Rows are points. The points of each table are mixes of a few directions, plus a little noise. Count the directions of each table, and those that both share. Where both have some left over, give the other angles between the two spaces (their principal angles), to ten degrees, smallest first.
In the rows, zero is written as 128.

First:
[[148 103]
 [150  99]
 [131 124]
 [ 83 186]]
Second, 6 rows:
[[126 127]
 [105 116]
 [ 99 113]
 [117 122]
 [213 173]
 [109 118]]
Directions: first 1, second 1, shared 0; angles 80

First (8 x 4):
[[ 77 113 148  72]
 [138 130 123 141]
 [171 140 109 176]
 [ 81 116 146  75]
 [ 82 117 146  81]
 [168 138 114 172]
 [176 141 108 183]
 [129 127 128 128]]
Second, 7 rows:
[[ 72 140 137 155]
 [155  98  72  88]
 [117 128 197 161]
 [147 142  83 105]
 [167 143 104 107]
 [ 84 107 146 146]
 [154 138 157 132]]
Directions: first 1, second 3, shared 0; angles 60

First:
[[141 105 137 117 129 109 144 109]
 [140  91 125 104 141 103 169  90]
 [139  78 120 167  90 104 106 136]
 [143 119 147 106 138 114 148 106]
 [ 95 216 124 134 141 185  93 175]
 [143 132 161 161  91 126  75 161]
 [132  86 110 158 102 111 117 131]
 [ 91 196 100  76 192 172 174 115]]
Second, 8 rows:
[[107 174 105 115 180 137 154 163]
 [100 187 113 136 191 137 118  92]
 [134 155 176  71 159 103 119 119]
 [135 152 155 131 130 158 122  59]
 [162  82 142 140  59 161 156 119]
 [143  83 140 130  71 115 108 161]
 [123 110 105 153  97 136 119 165]
 [119  81  88 147 138  76 129 146]]
Directions: first 3, second 5, shared 2; angles 30

First:
[[ 96 170 169  58 180 140 123 180 126  75  83]
 [126 113 113 181 125 153 128 152 115 152 110]
 [133 134 125 135 117 113 130 120 130 139 129]
 [139 150 135 122 110  83 143 109 138 139 125]
 [130  99 130 158 135 157 145 143 119 123 113]
 [118 153 128 121 134 123 115 145 126 134 115]
 [107 125 109  94 150 173  74 135 123 113 164]
 [124  90 110 150 136 178 114 136 117 126 145]
 [180 119 133 134  63  32 181  33 156 151 166]]
Second:
[[134 126 133 126 131 129 138 128 129 113 116]
 [182 133  95 111 130 145 112 102 140  30  91]
 [137 160 134 154 123 103 147 152 127 133  69]
 [116 145  98 133 115 127  82 122 126 168 163]
 [116 102 149 117 137 137 146 126 127 130 148]
 [ 77  66 145  94 138 161 113 106 122 178 249]
 [117 158 150 162 123  94 159 164 122 170  78]
 [144 133 120 127 128 129 126 124 131 103 111]]
Directions: first 4, second 3, shared 2; angles 80

First:
[[114 132 128 104 124 125 118 121 128 126 117 119 137 124]
 [148 121 129 161 134 133 142 137 127 129 143 140 115 134]
 [123 130 129 120 126 127 125 125 129 129 126 125 132 126]
 [139 125 128 145 131 130 135 132 126 129 134 134 122 131]
 [ 79 143 126  48 113 115  93 107 130 125  90  96 158 113]
 [160 118 129 181 138 136 152 143 127 131 154 149 107 139]
 [113 131 127 102 123 124 116 121 128 127 116 118 138 123]
 [ 87 139 126  61 116 118  98 110 129 125  97 103 155 115]
 [117 132 128 108 125 126 119 123 128 128 119 120 136 123]
 [202 106 131 249 151 149 182 160 124 134 186 176  80 152]]
Second, 10 rows:
[[109 150 215 123 136 124 108 138 173 100  69 157 159  83]
 [132 130 113 133 139 154 144 155 103 145 145 126 124 129]
 [143 111  93 139 116 110 131 100 126 127 150 117 110 153]
 [145 111  84 138 118 115 135 106 115 134 158 115 107 157]
 [165 109 126 183 125 110 141 111 143 116 151 146 101 150]
 [112 137 122 105 134 145 128 147 111 140 125 119 139 119]
 [105 138 178 104 120 101  98 105 168 100  80 135 152 105]
 [130 141 158 143 150 163 144 177 119 137 126 147 134 106]
 [114 122  96  95 110 104 111  93 127 125 126 104 130 142]
 [125 130  94 115 135 154 142 152  93 153 150 115 126 134]]
Directions: first 1, second 3, shared 1

First (8 x 20):
[[204  93  75 113 128  68 209  98 148 138 107 151 135 129 169  46 123 109
  166 139]
 [153 118 103 115 123  99 153 116 123 131 125 133 127 134 147  91 119 126
  152 139]
 [170 105 134 158 150 135 182 123 190 134  98 152 146 103 125 127 159 102
   97 100]
 [ 95 147 121 101 109 119  84 131  75 123 153 108 113 150 132 125 101 150
  157 153]
 [110 143  92  77  98  85  96 119  52 125 159 107 107 164 154  85  82 155
  192 173]
 [ 70 153 181 153 136 189  69 155 131 120 138 114 128 118  87 206 143 137
   81 108]
 [133 125 131 134 132 132 135 128 139 129 123 131 131 123 126 131 134 124
  121 122]
 [ 90 141 188 172 149 197  97 154 167 124 121 127 138 102  83 211 162 122
   59  90]]
Second (11 x 20):
[[156 144  79 100 124  76 128 140 121 170 117 117  98 188 160  18  77 124
  174 161]
 [132 168 153 177 144 167 126 156 170 115  84 130 108 115 108 146 134 124
  128  93]
 [106 104 135 109 124 133 113 118 110 132 158 125 149 125 122 158 140 129
   96 139]
 [151  64  96  79  93  81 182  56  65  80 169 149 165  77 158 154 150 143
  164 152]
 [142  96 133 124 111 128 178  81 104  66 139 149 156  59 133 195 167 138
  148 115]
 [ 99 154 174 171 150 185  96 159 167 132 111 122 126 117  91 180 146 121
   79  97]
 [128 182 155 184 153 171 114 175 184 134  76 123  99 134 104 127 123 120
  124  92]
 [ 99 104 109  79 123  99  82 134 100 187 176 109 133 185 138  81 101 123
   94 172]
 [111 118 132 114 128 129 104 133 121 149 148 121 133 143 124 130 124 126
  102 140]
 [ 97 123 148 129 134 146  93 140 132 148 147 119 138 137 110 152 132 125
   83 128]
 [187 153  91 139 123  96 186 118 134  96  83 140 101 119 158  70 109 134
  216 120]]
Directions: first 2, second 3, shared 1; angles 60

First:
[[188 116 145 134 155 181 121 164 192 136  90 134 134 160  95 114 108 117
  114 147 144 164 141 145 146 161 112  97  64  65 210 228]
 [137 126  83 146  71  89 104 113  91 121 137 136  78 103 136 134 133  70
  130 114 118 123 105 118  90 160 111 181 138 161  77  57]
 [118 130 160 138 106 102 122 138 162 135 137 155 149 124  92 147 177 157
  166 138 109 105  93 127 159 139 107 153 151  99 104 128]
 [134 124  96 125  89 100 118 122 110 156 124 114  91 104 133 104  94  82
   99 130 161 139 138 129  64 127 141 153 124 136 132 118]
 [133 126  82 124  83 126 123 123  74  79 132  92 126 120 155 127  94 103
   90 102  98 157 110 152 102  98  82 151 113 186  56  55]
 [ 50 163 163  90 165 122 177 122  99 144 144 117 182 104 143 125 121 205
  134 125 144  89 125 132 134  43 178  91 183 149 104 120]
 [143 102 125 156 191 141 105  86 133 123 147 150  79 169 163 147 175 107
  163 130 119 115 192  69 164 202 166 111 134 135 190 130]
 [117 167 165 121 112 123 148 174 160 153 108 172 162  93  65 138 146 157
  164 137 135  93  48 150 145 125 118 133 142  79 104 159]
 [124  83 164 131 189 139 120  94 172 137 150 104 142 189 155 124 155 171
  127 151 130 145 223  98 167 127 158  95 129 109 210 180]
 [117 139 104 133 124 122 127 114  85 105 139 136 110 115 148 143 136 112
  140 108 109 112 111 117 127 136 127 138 145 168  85  70]
 [148 134 120 108 123 163 143 160 131 119 100  99 154 128 121 105  69 128
   81 126 140 166 120 169 109  89 106 106  85 121 136 163]]
Second (10 x 32):
[[133 156 106 137  40 173 159 102 115 179  98 118 145 109  60 157 146 142
   76 126 157  98  74 154  87 102 155 124 144 127 137  76]
 [164 147 151 165 153  60  92 165 111 149 121 166  90  72 115  97 151  72
  100  97 127 118 140 142  82 143 156 106 119 126  92 152]
 [143 103 155 139 198  86  88 162 120 111 149 138  91 120 163  89 129  85
  151 111 117 151 179 117 139 178 135 130 117 108 133 183]
 [119  95 124 118 110 245 132  80  88 124 120  77 143 148 109 164  85 139
  136 135 120 141 153 118 166 133 160 148 111 116 187 126]
 [101 129 101 102  76 181 170  96 146 131 124 101 164 165 116 158 124 179
  130 153 142 123  92 128 144 106 109 142 146 130 152  88]
 [127 149 132 127 158  34 125 164 167 113 140 167 122 125 161 101 152 128
  138 129 125 124 116 128 115 118  88 114 137 145  77 134]
 [177 158 160 179 160  68  74 155  86 141 104 177  90  44 105 112 127  58
   91  89 105 109 154 142  77 112 174  89  93 152  63 153]
 [ 92 106 105  91 109 154 168 120 167 122 151  95 149 191 149 129 141 176
  156 154 152 144 107 119 162 153  90 159 161 102 178 114]
 [101 138 122 101 161 102 136 118 162  66 134 145 163 158 183 146  92 173
  172 158  88 131 130 106 168  65  66 116 111 184  74 120]
 [123 101 124 121 114 178 136 118 118 144 136  94 123 148 117 127 133 128
  130 128 148 141 135 127 141 171 146 151 141  90 187 134]]
Directions: first 6, second 4, shared 0; angles 40, 40, 60, 80

First (10 x 32):
[[108 139 138 114 101 107 103 158 169 118 112 138 150 144 117  58 154 162
   93 106  88  52 152 170 143 130 127 114 132 196 119 110]
 [110 144 133  93 128  94  84 128 142 129 104 126 161 144  88  58 165 170
  117 133  96  66 134 172 124 141 147  84 153 198 122 118]
 [191  85  95 129 140 152 125  99  63 121 167 108 115 136 123 126 118 210
  135 148 149 211 123 160  92 194 118 129 154 134 164 119]
 [134 125 129 149 135 129 155 102 103 137 130 112 102 108 169 199 113  68
  163 131 149 181  97  71 137 128 122 153 124  64 112 157]
 [ 88 153 148 112 101 106 104 171 192 120 102 149 156 142 108  56 154 141
   87 103  85  24 160 165 149 101 132 110 120 194 115 108]
 [156 107 119 154 129 138 157 101  88 130 145 107  96 113 176 191 110 101
  157 129 150 203 101  86 131 152 113 161 130  73 123 151]
 [137 118 124 119 103 117 105 145 140 115 129 127 140 145 123  63 149 194
   97 113  97  93 148 179 131 160 120 120 143 194 133 108]
 [118 137 128 137 156 163 154 135 134 136 138 150 122 117 107 179  93  79
  136 144 167 152 134  96 114  72 136 136  96  67 144 127]
 [116 143 131 121 160 124 132 100 110 145 118 123 128 115 114 173 122  78
  164 153 152 151 103  91 119 107 147 115 129  84 121 148]
 [122 129 134 152 127 150 161 140 140 129 136 140 110 115 152 177 101  76
  130 120 147 147 130  90 139  94 118 158  99  76 126 135]]
Second:
[[144 122 139 116  88 150 155 147 112 110 108 102 113 156 169 137 138 108
  106  78 153 123 146 163 142 128 107 160 107 127  90 124]
 [127  84  91 165 109 139 152 129 122 167  93 126 140 104 136  77 126 177
   96 130  40 139 175 136 143 209 227  16 249 154 125 103]
 [140 122 132 123  97 146 150 142 114 116 111 108 116 148 159 131 134 118
  110  92 137 125 146 154 138 133 122 143 124 128 101 122]
 [124 157 149 109 151 115 106 122 137 108 155 134 124 134 110 157 128 103
  152 140 178 121  93 113 117  77  71 190  57 111 139 146]
 [113 133 116 141 166 107 104 112 145 147 146 151 143  98  89 118 119 147
  149 176 103 132 112  94 116 129 151  94 152 129 163 132]
 [106 166 136 122 195  90  75 100 156 129 179 164 142 105  65 148 118 121
  179 196 150 126  69  74 100  76  93 156  79 111 182 150]
 [150 121 145 110  79 154 160 153 107 102 105  95 108 166 179 144 139 100
  102  65 167 123 146 173 144 119  93 179  90 126  80 126]
 [119 118 114 142 138 123 124 121 132 145 127 138 138 111 114 111 123 148
  129 147  94 133 132 116 128 150 162  85 167 134 142 124]]
Directions: first 4, second 2, shared 0; angles 50, 60

First (8 x 32):
[[126 139 143 115 169 188 107 135 167 194 129  87 116 162 139 135 168 114
  134 121  85 139 124 143 123 149 141 125  95  72 130 140]
 [103 141 150 129  73  86 140 103  51  50 131 169 135  87 124  92  62 145
  151 150 211 143  84 133 114  96 159 161 174 211 124 101]
 [146 145 143 140 115 110 143 151 196 153 155 132 135 203 104 143 140  83
   70  99 121 114 187  25 167 142  73 120  99  77 121 180]
 [125 149  87 153 100  67 162 107 153 101 134 226 103 104 114 173  38 148
  140 186  68  77 147 133 139 148 164 143 179 117  97 126]
 [155 101  91  93 184 162 103 132 135 146  99  86 130  84 155 151 181 168
  157 159  71 131 119 201 111 148 161 102 111 116 155  95]
 [116 109 101 158 129 127 142 116 111 122 109 137 130 115 125 131  95 140
  141 108 124 126 116 170 112 105 118 125 134 142 120 110]
 [104 115 162 119 133 137 100 140  68 122 146  90 123 119 135  83 197  96
  117  88 202 141 120 113 137 110  91 120 124 167 132 148]
 [152 127 142 114 125 144 125 137 137 128 124  96 153 152 128 119 142 128
  117 116 147 153 126 105 125 125 120 128 102 124 145 123]]
Second (9 x 32):
[[118 124 117 116  89 145 179 143 156 171  72 104 109 117 154  72 121 140
  117  92 129 159 126 141 105 115 109 138 108 164 161 135]
 [101 108 155  93 103 142 185 163 130 131  69 134  81 128  91  78 127 120
  119  95 101 172 157 178 134 131 133 113 113 139 160 169]
 [144 155  58 174 120 154 112 112 178 173 108  65 212 134 241 137  95 147
  115 116 196  79  65  50  58 103  97 157 123 194 106  95]
 [140 168 114 143 115 110 144  99 141 160 164 153 123  53 172 125 174 149
  121 146 131 139 117 106 101 125  96 148 134 102 166  96]
 [117 144 112 146 142 150 127 139 146 113 103 115 177 129 161 148 116 119
  110 121 162 101 106 100  85 127 125 117 134 156 111 146]
 [152  94 136 121 139 106  76 114  97 119 173 119 111 183  84 143 107 128
  159 146 107 118 140 140 193 131 154 137 128 109  98 103]
 [136 112 174 126 192  96  52 118  63  39 210 180 124 162  32 208 138  97
  152 182  98 100 160 146 200 155 176  98 159  57  77 136]
 [117 131 126 129 128 141 141 141 138 124 103 123 140 128 137 127 122 123
  117 117 138 125 125 126 109 128 127 120 127 143 126 145]
 [130 116 157 106 124 106 134 124 104 122 152 159  76 116  79 115 151 128
  140 138  89 157 159 164 170 137 136 125 129  89 148 128]]
Directions: first 6, second 4, shared 0; angles 50, 80, 80, 80

First:
[[153  92 129 127 121  95 163  84 197 119 101 158 161 134 116 155  92 198
  137 171  86 125 153 115 169 167 172  89  94  56  59 122]
 [139 125 135 147 133 133 102 174 106 115 117 111 105 141 144 128 140 119
  104 120 140 153 110 154 100 107 109 116 114 170 184  92]
 [ 91 159 115  97 120 142 144  80 120 159 164 138 143 102 109 109 137  97
  161 110 136  93 143  90 146 138 135 172 175 105  79 194]
 [132 118 124 119 122 114 152  93 163 128 122 148 149 127 117 139 111 157
  139 147 107 116 144 114 154 151 154 116 121  83  82 142]
 [124 136 132 130 133 134 117 144 107 128 136 120 115 129 131 121 139 109
  124 117 141 132 121 134 116 114 116 136 135 150 152 125]
 [108 159 132 139 138 160  85 188  52 134 151  91  88 129 147 104 169  59
  109  87 172 142  98 149  77  81  81 160 154 214 218 116]
 [138 107 123 111 117 105 168  64 190 132 118 160 167 120 107 145  98 180
  150 158  91 108 157 100 176 169 170 110 116  50  40 152]
 [112 154 132 141 137 156  85 190  58 130 146  96  88 132 148 105 163  66
  108  91 167 143  95 151  78  85  82 154 150 210 216 110]
 [142 108 128 122 123 110 153  95 170 122 111 147 153 129 119 143 105 170
  137 155 100 123 144 116 156 152 155 108 110  80  78 132]
 [150 101 131 127 124 104 149 104 179 117 102 147 152 134 121 149 102 183
  129 159  97 129 143 122 153 156 158  94  98  81  85 118]
 [120 149 133 146 136 153  83 193  60 126 139  91  87 132 149 109 162  70
  108  94 171 147  97 154  79  86  81 147 143 211 218 105]]
Second, 11 rows:
[[126 115 129 120 129 105 125 133 180  83  94 120 134 153 145 168 143 104
  124 187 113 152 142 131 116 104 114 179 112 149 133 126]
 [123 154 122 114 133 137 144 102 112 158 161 127 123  97 127 107 129 130
  122 105 129  99 142 137 112 127 102  92 132 129 143 111]
 [130 148 125 132 126 155 129 118  66 186 173 138 118  94 110  80 109 155
  131  57 147  97 111 127 141 154 139  65 146 101 126 131]
 [136  72 142 155 118 110  94 184 162  62  55 133 138 194 127 173 127 125
  143 177 130 194  98 104 158 132 180 207 122 127  92 164]
 [127 153 122 123 129 148 136 111  87 174 168 132 122  96 118  90 119 144
  126  77 139  95 124 133 129 144 122  75 139 114 135 120]
 [127 131 128 128 130 128 128 126 128 130 131 128 128 124 128 126 131 128
  128 126 129 124 130 129 126 127 125 125 129 127 129 126]
 [135  95 139 148 121 124 104 164 130 102  92 136 131 166 121 142 121 135
  141 136 136 162 101 110 156 140 169 162 130 117 104 155]
 [130 156 124 131 128 158 134 113  58 196 180 137 118  86 106  71 109 158
  129  46 147  86 113 129 142 157 137  53 146 100 129 127]
 [129 148 125 129 128 150 132 114  79 179 168 132 121  95 114  87 115 148
  130  71 142  98 122 129 134 147 130  74 142 109 131 126]
 [134  73 142 148 120 100  98 178 184  47  48 129 140 198 137 187 134 112
  140 204 117 197 113 109 144 117 165 222 114 140 101 157]
 [114 168 111  73 147  94 174  65 222  94 136 100 134 103 174 175 174  67
   98 223  81 102 214 168  49  61  21 155  97 193 188  68]]
Directions: first 2, second 2, shared 0; angles 70, 80

First:
[[131 121 183 160 172 120 134 109 107 147 119  97 109 121  94  99 118 166
  140 160 126 171 110  72 166 120 105 187 159 184  84 139]
 [150 172 114 116 117 103 120 159 118 104  95 149 109 111 131 145  83 105
   97 148 124 111 113 133 104 136 113  97 119  82 123 114]
 [124 173 117 108 110 111 122 138 160 108 122 165 119 102 113 180  59 128
  103 112 155 118 121  79  87 129 106 101 154 119 124 148]
 [138 149 171 139 137  75 105 122  74 131 120  95  96 133 103 181 123  97
  125 121 147 102 129 133  64 154  85  95  85 138 113 159]
 [115  80  62 101  96 196 149 138 214 142 157 155 181 121 187  50 169 147
  151 130 106 156 134 166 212  86 194 158 150  99 173  98]
 [ 98  54 137 160 146 173 137  82  84 146 172  91 156 197 130 120 243 133
  164  79 112 112 175 183 128 148 162 138 102 181 154 123]
 [158 123 141 132 127  87 111 151  93 145 109  87 111 120 150  96 151  88
  140 174 113 123 112 187 139 126 116 120  65  85 128 123]
 [149 148 135 141 144 116 129 144  88 112  92 127 111 130 122 117 114 122
  108 161 108 123 115 130 132 139 123 129 127 109 110 101]
 [ 90 132  92  99 102 172 143 111 215 119 165 183 158 116 124 164  91 165
  124  71 160 135 145  67 118 112 145 126 193 156 146 149]]
Second:
[[163 162 100 124  83  70  73 134 138 140 123 185 114 117 130 159 118  59
  145  85 124  84 182 157  81 151 184 112 132 104 168 143]
 [161 171 133 141 127  84 101 139  83 115  93 149  98 129 111 155 102  89
  114 129 114  97 141 133  89 158 134 113 127 109 123 119]
 [140 149  85 108  93 118 113 151 126 108 119 159 132 132 153 156 128  81
  112 109 123  83 145 179  87 145 149  75  99  72 161 113]
 [ 93  66 156 129 152 168 161 106 156 160 167  66 151 129 137  79 172 182
  157 148 142 181 100 118 189  91 100 166 116 170 113 147]
 [106  98 132 111 144 171 170 138 175 136 138  94 148 104 148  68 121 186
  127 182 134 188  73 104 205  80  95 160 134 127 106 122]
 [118  92 151 130 138 135 136 113 173 168 152 100 137 105 129  75 138 163
  164 151 138 183 111  99 191  90 123 185 145 164 116 153]
 [134 160 125 132 140 133 136 139 102  96 100 148 117 133 114 149  94 134
   93 135 120 115 118 106 109 143 117 115 146 117 111 105]
 [116 144 116 133 133 147 137 125  80  87 120 142 129 168 118 185 135 120
   95  93 125  82 145 142  67 165 124  79 119 123 134 106]
 [112  73 184 142 170 141 154 115 118 164 144  37 130 124 130  65 169 173
  155 186 134 187  82 125 196  94  78 173  94 162  92 143]
 [137 166  97 128 100 113  99 120 129 109 126 200 125 141 110 189 107  94
  119  61 128  79 184 119  64 164 175 105 166 132 156 129]]
Directions: first 5, second 5, shared 4; angles 70

First:
[[144  99  82 117  79 119 137 121 157 142 165 176 158 192 159 134  91 138
  179 117  99 160 162 139 129 128 129 108 109  69  45  83]
 [153 117 116 122 130  99 117 129 110 115 139 101 114 119 130 122 132  97
  117 114 143 111 113 114 125 112 145 129 154 153 152 134]
 [106 156 151 144 149 156 121 117 140 143 110 122 120 107  98 116 139 136
   97 152 152  95 124 120 123 132 135 142 129 143 173 132]
 [132 119 133 114 119 111 139 157 117  98 134 126 139 121 153 147 136 148
  146 113  59 179 122 139 145 114  91 123 108 138  84 143]
 [114 103  91 119 142 172  98  78 159 219  84 123  21 180 135 170  80  78
  127 121 223  79 150 163 100 199 107 112 163  81 134  95]
 [ 82 135 183 130 177 168 154 137  86 135  51 127  95  92 126 163 150 144
  138 122 171 158 124 171 127 202  92 125 107 109 134 177]
 [116 172 150 151 127 146 123 122 160 122 148 137 172 108  91  88 143 158
   94 167 103  98 125  95 133  86 152 150 116 155 162 116]
 [145 135 141 141 126 101 146 137  98  91 148 135 184 107 113  87 150 128
  131 131 151 124 121 102 127 111 183 135 128 138 154 139]
 [143 109 103 122 100 114 136 128 138 127 152 154 152 162 146 127 110 133
  159 119 113 149 144 133 129 124 134 117 118  97  82 105]
 [136 119 138 114 132 106 132 158 103  94 125 102 120 103 146 149 146 131
  130 110  73 165 109 137 144 113  91 126 125 161 112 159]
 [143 143 122 136 127 116 109 121 141 123 152 105 131 113 108 102 135 114
   92 141 126  88 114  95 127  87 153 143 149 171 174 122]]
Second (11 x 32):
[[119 150 149 124  97  76 159 153 112 110 148 138 169 100 127 121 147 121
   99 121 125 138 144  96 123 114 139 136 103 147 124 129]
 [136 137 151 117 137 112 173 159  60  95 108 143 168  98 133 152 136 123
  141 101 125 125 142 150 125 151 129 133 103 107 112 152]
 [155 119 115 115 114 110 127 139 118 104 157 123 149 137 132 120 133 124
  135 122  89 136 114 120 133  96 137 132 141 135 121 122]
 [126 104 133 133 119  97 140 131 113 114 134 134 140 128 140 105 142 128
  153 120 173 175 123 118 127 144 155 112 127 123 122 145]
 [108 163 136 154 149 178 116 118 169 139 112 141 136 114 112 132 110 168
  114 155  87  90 147 140 142 116 104 138  96 133 128 122]
 [103 153 133 159 148 187 104 104 186 150 116 140 124 130 108 115 113 171
  120 167 108 104 136 133 140 119 115 133 110 130 137 117]
 [125 104 123 136 105  63 136 137 125 112 141 121 125 111 157 117 132 116
  135 108 165 172 137 105 131 131 136 105 114 152 111 148]
 [156 108 103 110 138 123 120 134 104 123 119 106  97 132 147 163 110 102
  138 100 108 111 125 153 130 131 103 123 144 128 115 134]
 [180  78 103  90 115  76 141 150  61  91 149 108 129 146 156 139 137  84
  166  82 128 161 101 137 123 126 145 118 168 118 111 141]
 [ 82 125 133 112 144 169 103  83 151 230  76 107   9 160 110 158 123  72
   85 137 249  95 126 137  88 204 111 128 178 106 181 105]
 [117 165 130 158 143 216  90  99 209 141 148 149 162 154  84  86 123 197
  123 195  52 101 115 122 146  75 134 151 125 129 147  93]]
Directions: first 5, second 6, shared 3; angles 50, 70

First:
[[169 152 131 106 125 115 123 120 177 135 127 130 109 124 118 135 105 108
  139 125 157 135 165 130 145 138  69 126 105 121 128 133]
 [160 147 130 111 126 117 124 122 166 134 128 129 113 124 121 133 110 112
  137 126 151 133 157 130 141 137  81 127 110 123 128 133]
 [207 174 134  86 123 102 118 113 222 142 126 131  92 119 110 141  85  89
  148 123 184 141 199 132 160 148  14 125  83 116 128 139]
 [ 88 105 125 149 131 142 133 135  80 121 129 126 147 132 137 121 150 148
  118 131  99 121  92 126 112 118 186 130 151 135 128 123]
 [191 165 133  95 124 107 120 116 203 139 127 130  99 121 113 138  93  98
  144 124 173 138 185 131 154 144  37 126  92 118 128 136]
 [105 114 126 140 129 136 130 132 100 124 129 127 139 131 133 124 141 140
  122 130 111 124 107 127 118 122 162 129 142 132 128 125]
 [146 138 129 119 127 122 126 124 149 131 128 129 120 126 124 131 118 120
  133 127 140 131 144 129 135 133 102 127 118 125 128 130]
 [ 99 111 126 143 129 138 131 133  94 123 129 127 141 131 135 123 144 142
  121 130 108 123 102 127 116 121 169 129 144 132 128 124]
 [ 91 106 125 148 130 140 133 135  83 121 129 126 145 132 137 122 149 146
  118 131 101 122  94 126 113 119 182 129 149 134 127 123]
 [ 85 103 125 151 131 142 133 136  78 121 128 126 147 133 138 121 151 149
  117 131  98 121  90 126 111 117 189 130 152 134 128 122]
 [ 67  92 123 160 132 148 135 139  55 117 130 126 156 135 142 118 161 158
  112 132  84 119  73 125 103 113 216 130 163 138 128 120]]
Second, 10 rows:
[[212 177 134  84 123 100 118 112 227 143 126 131  90 118 109 142  82  87
  150 122 188 142 203 132 162 149   7 125  81 115 129 139]
 [112 119 127 136 129 133 130 131 109 125 128 127 135 130 132 125 137 136
  124 129 117 125 114 127 121 124 151 129 137 130 128 126]
 [ 96 109 126 145 130 139 132 134  90 122 129 127 143 132 135 123 146 144
  120 130 105 123  99 127 115 120 174 129 146 133 128 124]
 [142 136 129 120 127 123 126 125 145 131 128 129 122 126 125 130 120 121
  132 127 138 130 141 129 134 132 107 127 120 126 128 130]
 [140 135 129 121 127 124 126 126 143 130 128 128 122 127 125 130 121 122
  131 127 137 130 139 129 133 131 110 128 121 126 128 130]
 [ 80 100 124 153 131 144 134 137  71 120 129 126 150 134 139 120 154 151
  115 131  94 120  85 126 108 116 197 130 155 135 128 122]
 [206 174 134  87 123 102 118 113 221 142 126 131  93 119 110 141  85  90
  148 123 184 141 198 132 160 148  15 125  84 116 129 138]
 [113 119 127 136 129 133 130 131 110 125 128 127 135 130 131 126 136 135
  124 129 117 126 115 127 122 124 149 129 136 130 128 126]
 [109 117 127 138 129 134 130 132 105 125 128 127 137 130 132 125 139 137
  123 129 114 125 111 127 120 123 156 129 139 131 128 125]
 [ 70  94 124 159 131 147 135 139  58 118 129 126 155 135 141 118 160 157
  113 132  86 118  75 125 104 113 212 130 161 137 128 120]]
Directions: first 1, second 1, shared 1
